Each row of a before or after table is a point. One or more steps were done to the points. Then noise was added and the rows were shuffled. The steps act on how far a point lies along the listed directions, d1 being the first. What was done? A step turns or swaps two directions, mirrors them in a line or flattens them onto one, adds a multiple of one to another, or multiplies one. Angles are multiples of 10 degrees, from the lower direction toward the higher: turns from -170 to 170, lines from 10 to 170 but not 90. Use the fewest steps. Two steps may share a direction if one is a turn and the other turns, adds or multiplies; they go together, in the order done. Otherwise the lowest direction goes first.

Directions:
(1): [-51 -31]
(2): [-31  51]
Before (11 x 2)
[[-41  85]
 [-11  61]
 [-78  86]
 [-21  59]
 [  4  35]
 [ 16   5]
 [  8   8]
 [-23  -5]
 [-18 -18]
 [-58 -30]
 [-33 -31]]
After (11 x 2)
[[ 18 -17]
 [-84 -78]
 [ -5  16]
 [ -8   9]
 [ 32 -32]
 [-85 -41]
 [-35   4]
 [  4 -23]
 [-62 -11]
 [-60 -21]
 [ 30 -57]]
Steps: turn d1 and d2 by -90 degrees

Directions:
(1): [-65  -6  -3  53]
(2): [-23 -63  39 -33]
(3): [-12 -30 -75 -22]
(4): [-47  47   4 -52]
Before (11 x 4)
[[ -39   -1   -5   21]
 [ -17    4  -10  -13]
 [  -6   33  -15  -29]
 [ -10   40   -4  -12]
 [  82 -117  -21  121]
 [ -57   45  -10   11]
 [ -58   29  -27    0]
 [ -28    6   65   21]
 [ -34   32  -22  -21]
 [  19  -27  -34   50]
 [ -12  -59   13  -23]]
After (11 x 4)
[[ -67  -38   -5   12]
 [  44   -1    6   57]
 [ -15   58   11  -17]
 [  -7   14   15  -15]
 [ -40   65    6   20]
 [ -23   13   27   23]
 [ -13   47  -17   -8]
 [  -1   41  -14  -28]
 [  99 -104   23  123]
 [  -9  -77   61  -39]
 [ -25   64   32    2]]
Steps: mirror d1 and d3 in the line at 160 degrees; multiply d2 by 1.6

Directions:
(1): [-27  16   5   1  52  75 -69  11]
(2): [-16 -92  -2  25  -8 -32 -59 -17]
(3): [ 13  16 -20  89  39   2  20 -59]
Before (10 x 8)
[[  3  -8  12 -74 -31  -5  45  15]
 [ -4 -56  13 -32 -55 -23  -4  18]
 [-10 -68  19 -11 -37 -24 -45  -2]
 [ -2  21  -2 -34 -17   7  21  20]
 [ -3  42  10 -30  13  66 -21  14]
 [-20 -37  -3   5 -17   3 -30   0]
 [ 12 -23 -14 -14 -37 -25  21  -5]
 [-22 -12  -2  26  61  70 -77  -5]
 [ -7  30   7 -22 -21  42   9   0]
 [ -2 -87   8 -47 -68 -73 -11  41]]
After (10 x 8)
[[ 16  60  20 -41 -28  19  38  21]
 [  2  11 -16  32   2  -6  22 -28]
 [ 19  48   8 -10 -29   9  77   2]
 [ 15   8 -12  25  10  -7  71 -52]
 [ -7  31   0 -26 -11  24  11  22]
 [ -5  -3  -6  34   3  37 -15 -43]
 [ -8  12  -9  38  42  63 -48 -32]
 [ 35  79  -7 -20 -33 -31 121  23]
 [-33   8  14 -32  53  97 -94  37]
 [ 19   2 -21 -13 -38 -27  51  -6]]
Steps: multiply d1 by 1.3; turn d2 and d3 by -130 degrees

Directions:
(1): [ 16  47  14 -21  39  56   8   4 -94  34 -41]
(2): [ -4  69  69 -41 -31  26 -47   4  62  25  -1]
(3): [ 42 -19 -61 -46   9  47 -31  69  12  16  56]
(4): [ 76  29 -22  86  -7  49 -11 -40  27  -7  -2]
(5): [ 55 -20  63 -35  29   2  -5 -21 -20 -88  38]
(6): [ 30   2 -47 -79 -11  -5  36 -88  22  20 -13]
Before (8 x 11)
[[ -44   29   28   12   -7   -7  -16   -2    0   66  -21]
 [ -51    7   37   72    3  -45   -2  -15  -13  -11  -19]
 [ -19   29  -12  -23    0   23  -15   50  -24   14   12]
 [   5   15  -20   48   -2    0  -11  -12   -5    8  -34]
 [   9  -18  -31 -113    9    1  -12   20   18   11   21]
 [ -16   -9  -92 -103    5  -23   14   50    5   48   30]
 [ -32   15    1   -2   21    0   19  -24  -41    2  -48]
 [ -16   33   34   57  -23  -20   10  -45    7   14  -37]]
After (8 x 11)
[[ -66   42   49  -25  -17  -31  -26   -3   26   36  -13]
 [ -12   25   27   17   10    4  -27   20  -29    3  -30]
 [ -14   56   56    1  -22   17  -35   22   16   34   -7]
 [  47    0 -121    4   22   -5   60  -53  -37   23  -18]
 [  22   46   57  -38   31   38   -6  -40  -36  -32  -29]
 [   9   31   24  -52   21   37  -22    1  -30   55    2]
 [  14    3  -19  -51   26   17   17    4  -68  -22   13]
 [  60  -37  -92   -9   14    6   19  -39    9   -9    7]]
Steps: multiply d1 by 2; turn d1 and d5 by 50 degrees; turn d2 and d3 by 70 degrees; turn d4 and d6 by -80 degrees

Directions:
(1): [-57 -58   2  18  17  45  90  -1 -35 -13 -60  41   3 -29]
(2): [ 16 -48 -15 111  28  21  -6 -57  -4   5  62 -34  12 -10]
(3): [-68  -9 -17 -15  29 -50 -18  31 -44 -36   4 -97  -5 -49]
(4): [-97  46 -21  24  43 -33   3 -13  70  16  11  33  42  33]
(5): [ 32  31 -62  48 -46 -76  33   2  11  35 -38  15  -8 -69]
Before (8 x 14)
[[-20  43 -24   5   0 -33   6  18  13  15  -9  27  16  -6]
 [ 78  18 -11  25 -36 -46 -13 -12  23  34  -3  16 -13 -21]
 [-31  52   6 -59   9 -28 -41  10   3 -16  -1  -8   0  12]
 [ 81 -35  -5  24 -38   9   2 -22 -51   7 -16 -20  -9 -56]
 [ 22  12   9  -7  -3 -20 -44  -6  -2   3  33 -42   7  -3]
 [-58  20  -3 -42   7  -7   0   9  22  -6  -6   3   9  26]
 [ 16   0  24 -48  -1  45 -10  15 -21 -16  -6   4 -10  22]
 [ 82 -32   0  40 -28  40   2 -35 -20 -18  21 -17 -12  -1]]
After (8 x 14)
[[-19  31 -20  20   6 -22   2   8   9  13   6  20  18  -2]
 [-68   5 -13  -8  20 -15  -4   1  13 -10  11 -29  13   7]
 [ 12   9   7 -26  -1 -36 -48  13 -25 -11  25 -76  -4 -24]
 [ 37  -8  18 -13  -4  52  -4  -6 -14  -3   5  16  -5  21]
 [-44  25 -10 -20  29 -43 -52   2 -25 -30  22 -69  -1 -22]
 [ 76 -24   7  -8 -42  14   4 -11 -46   8 -27  -4 -11 -42]
 [114  -8  16  -4 -53  57  14 -26   2  -2  -9  49 -17  27]
 [122  15  10  16 -52  -4  -8 -26  40  48  -4  66 -15  14]]
Steps: add 0.3 times d1 to d4; multiply d2 by 0; multiply d3 by 3; multiply d5 by 0.7

Directions:
(1): [ 40 -85 -50 -26   2  22 -58  50 -29 -49  60  29 -21  10 -72   3 -14 -45
 -13 -37]
(2): [-31  33 -27 -68 -61   0   2  41  11  50  -1  97  36 -29  27 -65 -47 -37
  13   0]
(3): [-15 -54  32  47  68 -15  11  43 -51 -64 -31  25  61 -31  72  -9 -48 -29
  12  28]
Before (13 x 20)
[[   3   43   31   14   18   13   21  -21    1    4  -19  -45    9   -5
    50    0   12   16    0   17]
 [ -16   94    8  -23  -56   -4   35  -59   79  105  -32  -51  -40   12
    -2   24   36   77   -2   25]
 [ -18  121   14  -25  -62  -13   51  -64   47   95  -34  -39  -38   21
    -6   19   49   75   -7   13]
 [  53 -100  -42  -17   11   14  -23   48  -41  -69   53   38   -9   -9
   -60   14  -15  -38  -21  -23]
 [  -4   64   11    0  -25   -2    7  -45   36   21  -16  -26   -4   25
    11    7   21   32   -6   -8]
 [ -16   69   42   47   24  -13   48  -43   16   46  -41  -41   14   -6
    57    8   28   51   29   20]
 [ -25   94    1  -29  -43   -1   31  -80   70   71  -13  -38  -50   34
    -9    4   62   82    3   12]
 [   1   -3   14    6   10  -26    3   -7   -8  -12   -3    3   17   -7
    21   -4    9   17  -16    7]
 [ -36   56   35   24  -14  -38   21  -17   21   34  -21  -26   10   -2
    60   -2   12   45    0   44]
 [ -23   64   63   28    6  -12   37  -27   19   33  -74  -20   -9  -13
    84    2  -10   44   -9   30]
 [ -23   37   37   21   20   -4   22  -30   10   18  -23  -28   -6   -9
    45   10   17   17    9   26]
 [  13  -25   39   55   54  -21   28  -47   12  -35  -14  -68  -19    9
    10   42   30   27    3   15]
 [   6   -4   12   -7  -12   24  -10   12  -10   12   -5    1  -10   -7
   -23   23   14   10    4   -7]]
After (13 x 20)
[[ 16  12 -11  11  -2   6 -11  -3   2  30  17  -7 -13   6 -15   1  19  11
   15 -21]
 [-15  43 -27 -71 -65  -4   7  35   6  51   0  73   2 -14  -5 -37 -19 -10
   -7  -7]
 [-12   1   1   4 -12 -17 -15  17  -3  -1  19  -2  -5   4  10  -8   1  15
  -12  20]
 [ 13   5 -11 -11 -16  -7  10 -58  44  17  22 -47 -60  25 -58  21  45  25
   -4 -15]
 [ 17  -1  23   8   1  10  -8  11   1  -8 -26  -5 -40   2  12   3 -13  11
  -23   0]
 [ 12 -10  10   8   6 -25  -3  -8  -5  -7   4  -6   5   1   3  -1  19  15
  -14  -4]
 [ 22 -10  -1   8   4  -3  37 -16  -5 -16   3 -12  -6  -7  -6  17  14  10
  -13   9]
 [-27  39 -40 -83 -56   9  -1  10  40  52  13  84   1   3  -3 -57 -11   5
    9   4]
 [-11  12   8 -14 -24  22  -5  17 -12  22 -12  17  -4  -8 -15  15   4  -3
   12   0]
 [ 24  17   2  -8   2  19   0  -2   2   6  12 -29 -15   7  15   2  12   2
  -12   1]
 [ -4   9   0  -7   5  10 -10 -14  -2   2  12 -14 -26   3  -5   9  20   4
   -8   0]
 [-13  31 -43 -76 -69   0  -3  32  39  67   2  58  -3 -18  -4 -31 -37 -10
    4   6]
 [  0  34 -12 -30 -35   6 -12  -2  19   5   4  24  10  14   7 -15  -7 -10
   -8 -19]]
Steps: multiply d1 by 0; turn d2 and d3 by 70 degrees

Directions:
(1): [ -26  -44   22   21   39  -22 -103   13  -21    9  -42   29   63  -65
  -24  -37   13   28   89   -8  -31  -55   -3   -6]
(2): [ 42 -78  20 -45  20  68  43 -59 -19 -31 -36 -24 -19 -35 -61 -11 -36  50
  -2  57  14   4 -41 -66]
(3): [ -9 -20 -59  42 -21  76  55  39 -59  64 -21 -11  17  28  71 -17  18  22
  41 -26 -71  16 -20 -53]
Before (9 x 24)
[[ 60 -43 -12  -6   0  66  90 -34 -18   9  -9 -20 -37   4  15  -4 -17  23
  -30  19 -21  29 -24 -52]
 [  5  23 -30  25 -22   2   8  19   4  14  30  11   4  17  14   4  28 -14
    4 -21 -26   7  25   8]
 [  8  -5  34 -35  20 -24  10 -27  22 -37  -4 -12 -15  -4 -39  22 -19 -19
  -28  22  29 -15   6   2]
 [-15 -31  -4  24  28  30 -10  16 -26  32 -23   6  25 -18 -16 -12   5  10
   42  -7 -31 -11  -8 -29]
 [-24   7  21   7  34 -16 -70  18  -6  -1 -23  14  34 -48 -28  -7   6  13
   34  -7 -26 -16  -6   7]
 [ 15  30  14 -31 -25 -38   1  -6  55 -17  27  -8 -31  28 -14  27 -11 -20
  -45   7  24   9   9  39]
 [ 46 -17   7 -63   3  -6  20 -70  29 -49  -8 -37 -32 -24 -60   7 -30   4
  -56  24  48  13 -18 -17]
 [-20 -13 -16  40  10 -10 -26  22 -37   6 -16  21   4 -13  26 -15  16 -19
   57 -27 -36  -3  15 -14]
 [ 39 -36  -4 -21 -10  49  64 -28  -8 -20  -5 -46 -22   8 -33  20 -20  15
  -17  42  16  14   1 -69]]
After (9 x 24)
[[ 102  -96   44  -69   28   74   92 -110    5  -60  -21  -32  -65  -46
   -84    0  -63   52  -60   87   40   27  -43  -71]
 [ -11   16   27   -6   -3  -69  -84   17   47   -7   10   18   16  -10
   -17    2    6  -12   19  -10   -6  -29   17   52]
 [  10  -22  -22    9    6   62   65    0  -25   27   -5  -13  -15   17
    -7    6   -7    5   -8    3  -17   25  -16  -45]
 [ -19   32  -38   43  -20   -9   28   38  -22   18   16    7  -27   36
    66    6   24  -43   13  -42  -30   26   29    1]
 [ -12   64  -27   35  -30  -44  -11   35   28   14   54   22    4   29
    27   16   36  -43  -15  -43  -13    7   47   48]
 [   6  -56   36  -24   38    3  -16  -27   -7  -26  -40   -6   19  -41
   -56   -5  -20   15   25   25    2  -41  -10  -33]
 [  73 -104   41  -74   23   77   63  -95   -5  -72  -37  -59  -37  -46
  -118   13  -62   56  -20  101   49    4  -24 -110]
 [ -26   17  -26   30    7   31   -4   45  -34   37  -16    1   25   -7
    32    0   18   13   27  -25  -60   12  -13  -14]
 [  60 -118   34  -78   49   41  -15 -105   -5  -62  -69  -39    1 -100
  -123  -29  -47   65   11   60   32  -21  -55  -83]]
Steps: turn d1 and d3 by 80 degrees; multiply d2 by 2.5

Directions:
(1): [ -37  -52   40   49   43   -4  -29  -48  -16    8 -105   -2   53   47
   56  -31  -28   41  -18   42   -9   16  -49  118  -30   17   91  -23
   11   22  -11    3  -55    7    3  -36    2   11    1  -18  -82   49
   23  -42   -2  -31    7   51]
(2): [  52    6  -32  -26  -40  -34    5   37  -40  -41   34    0    6   30
  -12   15   -8   44   -9   78  -66   10 -119  -79    3  -18    1   -6
  -58   33   67  -10  -40  -22    9  -14  -59   84  -35  -32   30   28
   37  -68  -26  -68   25    4]
(3): [ 80 -17 -11  58 -20 -15  70 -11 -25  39   9  11   0  26  11 -49 -61  -1
  23  10 -73 -15 -18  25  77 -29  41  57 -71  16 -81 -50 103   3  39 -17
   4 -17  18  -2  32  37  15  77 -13   3 -57  46]
(4): [ 19  19  83  19   2  58  63 -25 -26  26 -60  20 -20   4  43  62  28 -12
  58  25 -67  29  53 -66  50 -24   9   9 -13  -3 102 -21  -9 -58 -31 -83
  75 -37  32   0 -33 -59  -5 -20  -7  -8  33  25]
(5): [  1 -66  12  21 -56  29  -5  86  48  37 -19  17   1 -35  12  76  -3 -31
 -15  24  89 -45 -25 -49 -24  38   9   3 -20  80  31 -69   4  75 -12 -72
   3 -44 -49  -9 -17  63  60  26  29  53 -24  17]
Before (8 x 48)
[[  26   11  -86  -34  -45  -40  -31   59    9  -35   92  -43    1    3
   -51   -1  -11   32  -24   37    7  -22  -91  -34  -53  -27  -53    5
    -1    3  -18   22    9    5    8   58  -64   69  -69  -24   30   18
   -14  -50  -34    0   -3  -29]
 [ -27   36   33  -18  -10   47    7   29   31   15   16   29  -26  -29
   -17   39   74  -41   17  -44   56    1   83  -65   -6    7  -54  -14
    27    0   59   23  -12  -15  -36  -11   33  -50    9   12  -15  -50
   -48   28   23   41   37  -24]
 [  12   12   20  -31  -40   28   -5   45   51   22   41  -15  -25  -63
   -32   56   48  -40    1  -38   77  -34   45 -111    0   -2  -56   -6
    29   21   22  -36   21   39  -23  -16   23  -52   -9   18    6   -5
    14   57   11   74   10  -32]
 [ -47   32   47  -33   33   20  -11  -48  -15  -21  -35  -22   -9   -4
     9   15   43   32   20  -15  -18   22   32   -8  -14  -12    6  -34
    58  -33   54   48  -66  -58  -19   14   26    7   34   -6  -39  -51
   -42  -51  -21  -40   47  -14]
 [  29  -30   -4    3  -35  -12  -11   47   -6    5   23   24   18  -26
    32   14  -10   -7  -28   45   13  -36  -65  -27  -18   25   16    2
   -29   53   -7  -39  -11   33    4  -16  -28   17  -30    2    9   34
    50    3   -9  -14  -17   21]
 [  -9  -32   -5   43    2  -13  -20    2   34   37  -19   16   46    3
    -2  -42  -34   -9  -30  -10   41  -18    0   79  -10   11   41    0
     3   45  -78  -27   46   71   13    3  -39  -34   -7    3   -3   70
    45   47  -17   22  -50   19]
 [  45   17   -2    5   15  -31   -4  -36  -35    9   24  -14    7   22
    11  -36  -14   39    0    0  -61   12   -7    3   41  -30    8   -4
   -13  -22  -21   10    4  -31   29   40  -18    4   19    6   16    9
   -13  -15  -14  -20   15   16]
 [   3    0   27   26   -1  -14    3    3   -6   22  -27  -12   33   14
    27   -9  -34   26  -28   35    5   13  -27   38   -7   13   27    2
   -16   31  -29  -30   -4   15   18  -19  -10   -9    6    5  -23   50
    22   -2  -25  -29  -13   37]]
After (8 x 48)
[[ 52  17  22  13  12 -13  16 -39 -40  18   7  -6   0  22  24 -12  -5  34
   16   8 -77  19   6 -21  53 -35  13  -2 -20 -19  10  -2   0 -44  20  10
    3 -10  22   5   7  -4 -12 -22 -16 -21  25  23]
 [ 12  10  14  17  -1 -28   0  -3 -18   6 -11 -16  36  24  19 -21 -37  41
  -30  44 -17  19 -50  36  -4   7  26  -2 -24  27 -30 -19 -12   2  25  -7
  -27  16   6   3 -13  50  20 -18 -35 -48  -5  33]
 [-39  -3  70 -20  -2  46  -2   0   6   2 -59  -6 -11 -23  22  72  48  15
   24   8  17   4  21 -54 -17   4  13 -31  40  14  96   5 -67 -30 -34 -45
   39 -20   9 -13 -52 -26  -6 -45  -7 -16  38   0]
 [-40   8  26  -8 -21  52 -10  57  63  30  14  29 -22 -48 -17  49  67 -58
    1 -58 116 -25  90 -49 -25  28 -53 -15  36  19  33   6   1  28 -36 -13
   30 -73  -8  14 -19 -22 -36  56  40  76  16 -24]
 [ 23  41 -67 -35 -16 -30 -14  17  -9 -38  82 -46  -7  13 -44 -19  -1  34
   -5  23 -32   0 -51 -18 -32 -45 -53   5  12 -34 -17  47  12 -33   3  69
  -41  64 -35 -19  24 -23 -42 -55 -43 -14   9 -29]
 [ 26 -11 -31  -7 -18 -37 -24  27 -15 -16  45  13  20 -16  16 -25 -14   7
  -40  33   1 -27 -74   3 -25  20  12   0 -19  31 -42 -13 -12  25  15  28
  -49  44 -24   5  22  33  34   0 -18 -31 -17   9]
 [-12   4  -6 -31 -25  13 -33  39  72  21  56 -24 -19 -74 -47  24  39 -48
  -18 -76 121 -49  61 -57 -18  12 -59 -10  53  10 -44 -21  36  66 -13  26
    9 -61  -9  27  10   8   2  84  20  94 -10 -42]
 [ -4   3 -23  24  26 -38 -21 -35   3   6   0   5  45  26 -14 -85 -38  14
  -26 -13 -12   5  -9  97   0 -10  35  -1   5   5 -94  13  36  31  23  47
  -54   6  13   4  13  45  17  23 -37 -18 -35  10]]
Steps: add 0.5 times d1 to d2; turn d4 and d5 by 50 degrees; add -0.3 times d3 to d5
